Each row of a before or after table is a point. One or more steps were done to the points. Then noise was added and the rows were shuffled. The steps act on columns, c1 being the first. Write out the steps. A step turns or swaps two columns, mirrors them in a line or flattens them onto one, adds a multiple of one to another, or multiplies or shifts one. Angles are multiples of 10 degrees, from the lower column toward the higher: turns from -170 to 170, lines from 10 to 170 but not 90. Use the fewest steps. Two steps may share a column if one is a turn and the other turns, adds or multiplies; they go together, in the order done. Otherwise the lowest column goes first.
In the rows, zero is written as 128.

Before (10 x 2)
[[119 139]
 [123 129]
 [161 224]
 [ 86 112]
 [126 136]
 [128 101]
 [112  84]
 [144 201]
 [103 109]
 [ 85 105]]
After (10 x 2)
[[ 77 111]
 [208 225]
 [121 129]
 [113 103]
 [178 200]
 [ 94 111]
 [ 91  82]
 [ 73 103]
 [130 135]
 [126 139]]
Steps: add 0.5 times c2 to c1

Before (12 x 4)
[[181  99 144 134]
 [ 80 130  78 102]
 [106 135 113 216]
 [131  69  58 140]
 [ 63 175 127 174]
 [ 55 147  88 198]
 [124  57 153  93]
 [127 132 101 115]
 [119 176  84 113]
 [162  76 177 160]
 [160 156 119 139]
 [ 94 138  71 135]]
After (12 x 4)
[[167 143  97  93]
 [115  83 172 121]
 [175 179  76 131]
 [122  98 135 117]
 [113  88 144 230]
 [139  57  68 136]
 [175 115 142 201]
 [151 117 156 111]
 [105  70 138 156]
 [103 135 175 206]
 [ 74  74 127 141]
 [100 151  61 110]]
Steps: turn c1 and c4 by -40 degrees; swap c2 and c3

Before (13 x 8)
[[110 133 152 142 121 117 106  76]
 [ 89 144 107 152  91 104  79 162]
 [116 177 161 151  81 142 115 134]
 [152 145 170 144 156  75 141 140]
 [122 137 153 184  27 107 138 125]
 [137 121 168 100 178  79 144 138]
 [134 180 114  86 178  93 108 184]
 [107  98 131 157 183 209 149 216]
 [152 155 110 115  55  96 152  71]
 [125 160 160 119  93  52 100 169]
 [166 182  69 163 124 130 102  80]
 [165 135 171 106 126  54 103 141]
 [ 98 178  72 191 129 174 235 160]]
After (13 x 8)
[[105  97 173 155 205 206 151 219]
 [121 135 188 186  20 103 134 123]
 [142 129 213  97 183  75 147 139]
 [119 176 201 156  47 144 114 131]
 [170 135 214 108 123  59 103 138]
 [125 158 202 120  66  58 100 176]
 [101 133 194 144 115 124 103  72]
 [147 151 210 142 141  72 143 139]
 [100 182 115 188  96 174 232 159]
 [147 156 147 109  38  94 156  69]
 [ 88 140 149 155  79 102  78 163]
 [133 180 154  83 147  91 110 184]
 [161 180 110 167  88 124  97  78]]
Steps: add -0.7 times c2 to c5; shift c3 by 40

Before (14 x 11)
[[141 121 126 106 158 100 150  55 179 181  68]
 [159 151 187 116 151 142 108 152 120 137 131]
 [ 80  97 161 160 126 195  56 150 193  69 101]
 [185 207 126 125 163  92 152  53 110 135  84]
 [154 129 189 143 118  86  63  54  86 132 146]
 [ 86 139 141 102 178 161 170  56  80  79 156]
 [138 123  96 136 163 127 104 113 154 194 126]
 [ 75 211 137  89 135 137  79  95  80 150 129]
 [190 167 151  60  75 188 115 134  64 133  90]
 [183 143 150 132 103 133  55  69 150 113 129]
 [111 203 116 172 133 184 139  91 167 165 129]
 [119 151 187 140  69 177 168 170 139  79 141]
 [192 178 114  51 135  79 123 117 125 183 152]
 [100 124 112 150  96 169  94 164 101  78 128]]
After (14 x 11)
[[ 99 142 104 177  94 154  94 107 147 186  94]
 [114  50 125 154 136  69 114 149  88 165 161]
 [137 130 142  80 158  96 158 113  82  72 223]
 [120  94 190 169  62 148 153 120 139 197  89]
 [185  45 122 118 164 140 117 129 147  91 220]
 [181 136 159 131 100 137  56 155 114 142 181]
 [ 85  98 123 128 187 152 163 182 176 180 183]
 [163 108 178 104 151 112 101 120 154 134 103]
 [189  96 131  57  76  87 107  89 200 179 138]
 [ 70  69 122  81 124 108  56 139 185 129 157]
 [152 147 170 142 121 149  66 180 193  92 179]
 [146 134 104 105 163  72 107 137  93  95 140]
 [ 78 189 184 190 121 147  71  93  78 211 118]
 [194  81 112  24 137 107 106 154 119  63 123]]
Steps: mirror c2 and c7 in the line at 100 degrees; mirror c3 and c9 in the line at 10 degrees; add -0.5 times c10 to c4; turn c6 and c10 by 120 degrees; turn c8 and c11 by -120 degrees

Before (9 x 12)
[[137 181 204 142 191  91 164 168  63  82 118 126]
 [100  53 130 134 106 203  26 103 122  91 126 174]
 [ 78 133 163 161 111  99  99  77  83 107 150 128]
 [139 191  99 107 103 193 179 174 160 164 135 136]
 [ 82 139 144 161 140  83 104 154  67 100  90 115]
 [167 116 120  92 183  80 100 176  95 174 203  85]
 [122 165  97  96 120 162 176 109 131 159  88 183]
 [213 140 113 107 169 105 130 152  61 185 175  29]
 [102 149 102  84 101 184  39  91 137 114 121 154]]
After (9 x 12)
[[117  74  28 106 125 174 176 105 145 180 114 168]
 [109 164 114 119  96  92  69 111 133 100 147 194]
 [162 131 166 182  91 167 142 172  87 149  75  70]
 [121 135  43 111  75 196 150  94 139 106 126 150]
 [160 146 174 196 144  85 167 166  82  84 129 132]
 [203 150 136 169 104 141 112 164  48 145 118   8]
 [145 129 160 140 166 144 164 157 119 120 171 129]
 [110 175  73  94 104  83  56 165 150  91 118 133]
 [134 119 145 114 158 145 167  75 127 118 110 122]]
Steps: flatten c1 and c9 onto the line at 130 degrees; multiply c10 by 0.4; turn c2 and c10 by -50 degrees; turn c3 and c7 by 120 degrees; turn c3 and c6 by 110 degrees; swap c4 and c5; mirror c11 and c12 in the line at 100 degrees
